Each point is reached from the start by the listed moves, each made once or not at all, plus a little noise. Is the number of moves made odd or even? Then give how often each move was made.

Moves:
(1): [-25 -38 -33]
(2): [-24  22 -20]
(3): [80 25 -7]
Start: [-29   0  29]
Points:
[52 25 22] -> odd (0, 0, 1)
[ 25 -14 -11] -> even (1, 0, 1)
[-78 -18 -23] -> even (1, 1, 0)
[  4   9 -31] -> odd (1, 1, 1)

Moves:
(1): [-10 -11 -10   7   3 -10 -18  34   9  18  45]
(2): [ 11  30  14  -1   1  -9 -49  11  38 -16   8]
(3): [ 20 -15  -9  24 -43   1  30  18 -21 -38  22]
(4): [  9  11  17  -1 -10 -13  16   3  24  14  -9]
(5): [-18 -45   8 -13 -11   3 -11 -20  19  -2 -15]
(6): [ 32  14  16  30 -11  16  -2  27  -6  14  -8]
(7): [ 37 -11 -10   7  29  13  20 -40  25   4   9]
(8): [ -5   1  19 -24  18   0   2   3   3  -8   8]
(9): [ 39  35   0 -22 -25 -11  18 -10   1  49 -10]
Start: [-15   1   6   4 -13  22  12   5   8  -4  18]
Points:
[ 32 -11  42 -30 -81   7  71  -2  43  13  12] -> odd (0, 0, 1, 1, 1, 0, 0, 1, 1)
[ 52  50  23  16 -50  28  30  22   8  59   8] -> even (0, 0, 0, 0, 0, 1, 0, 0, 1)
[ 86  16  27  68 -43  24  14  60  72 -11  83] -> even (1, 1, 1, 1, 0, 1, 1, 0, 0)
[ 79  95  55  11 -55   8  -3  39  68  57  -6] -> even (0, 1, 0, 1, 0, 1, 0, 0, 1)
[  7 -54   0  -2   5  38  18 -55  53  -1  15] -> even (0, 0, 0, 0, 1, 0, 1, 0, 0)
[ 65   7  59  -1 -95  15  60  32  26  27   4] -> even (0, 0, 1, 1, 1, 1, 0, 1, 1)

Moves:
(1): [ 12  19   1   9  15  14   0  -3   7 -26   2  -1 -20 -10   1  19  -3 -13
  11]
(2): [ -4  28   6   7 -12 -22  12 -22  -4   4  -1   6   4   3  -1  17   0  -7
  29]
(3): [ 12   1  -4   3   5  -9  23  10 -11  14  -5  -7 -12 -12  25  -3  -4 -10
  -9]
(4): [ -7  13   2 -11   9 -22  -4  10  10 -21 -11  -7   2   5  -9  17   1 -12
  -7]
(5): [ 16  -7   9  -3  13  22  -4  -7  -4 -14 -11  -1 -14   4   7   2  23   7
 -10]
(6): [ -3   9  22  17 -16 -13  32   1   1 -12   7  -9 -13 -18 -14 -23  -3 -26
 -12]
(7): [  6 -10 -23   1   9 -11  13  -7  -8  -5  25  19   5 -11  -7  10  -3 -17
  17]
(8): [ 10 -11  10  -4  -5   7   5  11   2 -14   5  -7   4  10   0  -4   0  17
   0]
(9): [-17  -1  10   1  17  -6   3 -12   5 -14 -28 -23   8   3  -6  25  -4 -19
  -9]
(10): [ -3  10   5   0  -6  -5   3  -3 -22   0 -19  10  15  -2   4 -12 -10   5
 -23]
(11): [ -5  10 -19   1  -4  -7  10  -8   2   0   0  -5  -1  18  -6   3  -2   0
   0]
(12): [ -9  -2   4  21   6  -2   2   8  -6   6 -20   4 -11  -2  -7  20   2  -3
 -14]
(13): [  5  -3   4 -15 -20  -1   3  -7  12 -30  14   4   2   8  12  -2  -1 -12
 -14]
(14): [  4  11  12  13  -4   3 -18   3 -27  -9 -15  -6   8  -9  15   1   5   0
   0]
(15): [  7  -7 -19 -23 -19   6   0   2   0  -1 -11  22  -9  -1  -8  -2   2 -14
   4]
(16): [-15 -14  -9  -5   9   1   8   2  -1   0  -8  -3 -10  -2   2  -3   2  11
   0]
(17): [  1 -25 -11  -3  25 -27  -4   5  -4  -3 -14   9   7  20  14 -12  -6 -22
   1]
(18): [ 12  -1   2   5 -22 -17 -13 -18   9   2   5 -11   5  -3  -6  -7 -14  20
   2]
Start: [ 17  11   3 -12 -10 -28  -9   6  -9  13  10  -3 -25 -13   8  15   8 -16
  -1]
Points:
[ 50   9   0  -6 -18 -63  39 -28 -48   0   0   4 -28 -25  31  17   0  10
   3] -> even (0, 1, 1, 0, 1, 0, 1, 1, 0, 1, 0, 0, 0, 0, 0, 1, 0, 1)
[ 32  16   7  -8   8 -20  30  22 -36 -14 -16 -11 -48 -28  41  13  -8  -6
 -23] -> odd (1, 0, 1, 0, 0, 0, 0, 1, 0, 1, 0, 0, 0, 0, 0, 1, 0, 0)
[ 52  50  26  -1 -68 -51  28 -25   7 -35  16  -2 -53 -33 -21  14  -9 -39
  32] -> even (1, 1, 0, 0, 0, 1, 0, 1, 0, 0, 0, 0, 0, 0, 1, 0, 0, 1)
[ 47  74  61   5 -63 -91  24 -30 -43 -54 -23 -24 -27 -36  40   6   5 -51
 -46] -> odd (0, 1, 1, 1, 1, 1, 0, 0, 0, 1, 0, 0, 1, 1, 0, 0, 0, 1)
[ 21  73  31  18 -34 -67  54 -41 -41 -93  -1 -16 -12 -20   5  50 -13 -88
  -2] -> even (1, 1, 0, 0, 0, 1, 1, 1, 1, 1, 1, 0, 1, 1, 0, 0, 0, 0)
[ 52   4 -19 -21   3 -18 -12 -38   1 -44  -6   6 -48 -29 -11  61  11 -50
  13] -> even (1, 0, 0, 0, 1, 0, 1, 0, 1, 0, 0, 0, 0, 0, 1, 0, 0, 1)
[ 61  -8  -4  10   8 -59 -26  -3 -30 -42  18   2 -15 -16  27  22 -13 -30
  29] -> even (1, 0, 0, 0, 0, 0, 1, 1, 0, 0, 0, 0, 0, 1, 0, 0, 1, 1)
[ 77  16   3 -21 -14 -73  15 -43 -53 -83 -43  15 -20 -13  58  51  -6 -79
  -3] -> odd (1, 1, 1, 0, 1, 0, 1, 1, 1, 1, 0, 0, 1, 1, 1, 0, 1, 1)
[ 40  32 -10  17 -16 -48  66  15 -48 -11 -11  36 -68 -70   1  25 -12 -95
 -27] -> odd (1, 0, 1, 0, 0, 1, 1, 0, 0, 1, 0, 1, 0, 0, 1, 0, 0, 0)

Moves:
(1): [ -2  -3   0  -5 -14  -7  -9   7 -10  -1   7   4   2   9 -17   4   1   9
  -1  -7   2 -11   6  -4]
(2): [  1  13 -11  -5  -9  -4  -9   0  -4   6   9  -2   0  -5   0   6  16   0
   4  -2   4   6  16  16]
(3): [  3  -2 -11  11  -6   5  -9  -8 -12 -12  10 -18  -3   6  14   9   8  14
  -5   5   4  -6  -3   3]
(4): [ -9  -2  -1   1  -7 -11   9  -9   0   0  -2   7 -13  -4  -3   4   6  -4
  -5  -4   2  -2   1   1]
(5): [-15   9  15  -9  19 -15   4  17  12   5   6   5   3  27 -19  21  -3  -7
   5  13  -4  11   1  20]
(6): [ -8 -13  -7   9   6  -7  -3   3  -4  -5  -7   7 -12   3 -23  11   7   4
 -24   5   7 -15  -1   6]
(7): [-10  -9  -1 -10  -7  20 -15  -7   3   1  -3   1 -11  25  15   8   2  -4
   7  -8  -3  -5 -11   8]
(8): [  6   2   8  -8 -11   6  -1   3  12 -12   3  -9  11 -16  -9   4 -17  -1
  11  -3  -4   5  17  -1]
(9): [ 19  10   0  -1 -16  -3   1  15   3  -1   5  -3   8  -4  -2 -11  -8 -12
  13  -1   9   6  -1  -9]
(10): [ -9  -1   0  -4  18  -1   6  20   5  -1   1  26   7 -14   2  22  -3 -13
   7  13   0 -14  -1   7]
(11): [-12  13 -12  -2   2   6  15  -1  -7  -2  17   9   5  14 -16  -8   3  15
   6  19   3  -3  19  -6]
(12): [ 21  11   2  -7  -7  14   4 -18  -4  -2  10  16   3   8   3  10  -7  -1
   4   2   4  -1  -3  -8]
(13): [  9   2   8 -22  -3  -9   2  -4  -2  -3  -7   7 -10   5  -2   6  -3   7
 -11   0 -10   9  -4  10]
(14): [  7   1 -34   5 -29  -2  19   9  20  12   5 -13  -4  10 -23   3  -4  14
  -8  -6  -1  -6  -5   2]
(15): [ -7  -1  -8  -6   6   6   4  -8  15 -11   5 -14   4  -9   6   1   0  10
   5  -8   3   8 -16   3]
(16): [  9 -22   9 -12   8 -20  -2  16 -13  11   6  -7 -13 -15  -4  10 -12  -6
  12  12  -3  17   8  12]
(17): [ -3   4   0   4  10  -6 -13   0   6  -4  14  -9 -12   1   0   1   3  -9
  -2  -4 -10 -11  -2  -3]
(18): [ 13   8 -18   0 -12   7   6   2 -27   4  10 -15  15  -8  -6 -11   8  -6
  -9   4  -8  -8   6   5]
(19): [ -4  -1   1   3 -11  -3   5   1   3   2   3   6   1   0  -6  -6  -5   2
   1   2 -14  12  -4 -15]
(20): [ 16  -5 -16  18 -13   3   7   7   8   2  22 -20 -10  12   6 -12   0   0
  -4 -14  13  15  12   3]
(21): [ -5   2   8  22  -4   9 -16   3   4   2  -3   2  -2  -5   8   5  -9   9
  -7  -9  10   2  -9  -1]
(22): [ -4  12   6  -6   7   9  -8  11  -9 -16  -5  -9   2   6  -3  26 -10 -15
   0  -6   2  10  11 -16]
(23): [ -4  -7   6 -18  -5  -2 -11  -6  -5  -1  -2   0  -1  -5   7   3   5   0
 -11  -1  12  -9  -7  -7]
(24): [ -9 -12  -8   7  -3  -3  -3  -9   3   1 -22  19   4   2   5  -6 -13 -12
  -6  -5   5  -5   7  -7]
Start: [ -6  -1  -9  -9   1 -21  -6 -16  14   0   5   6   0   9 -12  -1   2  15
  10 -17  10  10  13 -14]
Points:
[ 31  17 -42 -46 -49 -21   2 -12 -43 -27  42   1  18  25 -39  23 -33  20
  18   1   9  37  40 -48] -> even (1, 0, 1, 0, 0, 0, 0, 0, 1, 0, 1, 1, 1, 0, 1, 1, 0, 1, 1, 0, 0, 1, 0, 1)
[-10 -17 -55 -10 -13 -71  21  40  16  12  42  16  -8  -6 -54  27  -4 -29
   6  -2  24  40  41  30] -> even (0, 1, 0, 1, 1, 1, 0, 0, 1, 1, 0, 0, 0, 0, 1, 1, 0, 1, 1, 1, 0, 0, 0, 1)
[ 45 -32 -59 -15 -77 -64  22  -2  13  15  26  21 -44  38 -72  16 -30  12
 -19 -34  39  18  30  -8] -> even (1, 0, 0, 1, 0, 1, 0, 0, 1, 0, 0, 1, 1, 1, 0, 1, 0, 0, 0, 1, 0, 0, 0, 1)
[ 19  12 -46 -36 -75  -2 -14 -41  -9 -15  47   4  -2   5  -8  20 -26  25
  32 -13  13  49  37  -3] -> odd (0, 1, 1, 1, 0, 0, 1, 1, 1, 0, 1, 1, 1, 0, 1, 1, 0, 1, 1, 0, 1, 0, 0, 1)
[-13   9 -54  27 -67 -11 -49  -2  16 -25  76 -23 -34  50 -40  23  15  33
   5 -41  48  -6  56   0] -> even (1, 1, 1, 1, 0, 1, 1, 1, 1, 0, 1, 0, 0, 0, 0, 0, 1, 0, 0, 1, 1, 0, 0, 0)
[  7   4 -47 -58 -41 -25   1  -4 -13 -16  43 -27   7  -8 -32  13 -25   8
   9 -21  12  67  77 -17] -> even (0, 1, 0, 0, 0, 0, 0, 1, 0, 0, 1, 0, 1, 0, 1, 1, 0, 1, 1, 1, 0, 1, 1, 1)
[ -1 -43 -73  -5 -51 -24 -33  10  34 -22  37 -56 -49  40 -21  36 -22   1
 -15 -47  35  19   4 -35] -> odd (0, 0, 1, 0, 0, 1, 1, 0, 1, 0, 0, 0, 0, 1, 1, 1, 1, 0, 1, 1, 0, 1, 1, 1)
[-62 -27 -31 -10 -27 -27 -69 -40  24 -12   0  23 -43  24 -15  34  20  16
 -32 -59  45 -30  -1  -4] -> even (1, 1, 0, 1, 0, 1, 1, 0, 0, 0, 0, 0, 0, 0, 1, 0, 1, 0, 0, 0, 1, 0, 1, 1)
[ 11 -33   6 -27 -35 -39 -43 -23 -30  -7  23  26 -33  18 -33  50 -13  52
 -32 -10  23  10  -6 -18] -> odd (1, 0, 1, 0, 0, 1, 0, 0, 0, 0, 0, 1, 1, 0, 0, 1, 0, 0, 1, 0, 1, 0, 1, 0)
[ 10  11 -31 -34 -28 -20 -28 -24  -5 -37  46 -49   7  -3 -23  15   2  41
  -5 -30 -11  -6  18   2] -> odd (1, 0, 1, 0, 0, 0, 0, 1, 0, 0, 0, 0, 1, 0, 1, 0, 1, 1, 0, 0, 0, 0, 0, 0)
[ 23   7 -25 -52 -37 -56  13  20 -22 -13  66  45  -6 -10 -95  33 -25   0
   9  21 -10  -7  54 -16] -> odd (1, 0, 0, 1, 0, 1, 0, 1, 1, 1, 1, 1, 1, 0, 0, 1, 1, 1, 1, 0, 0, 0, 0, 0)
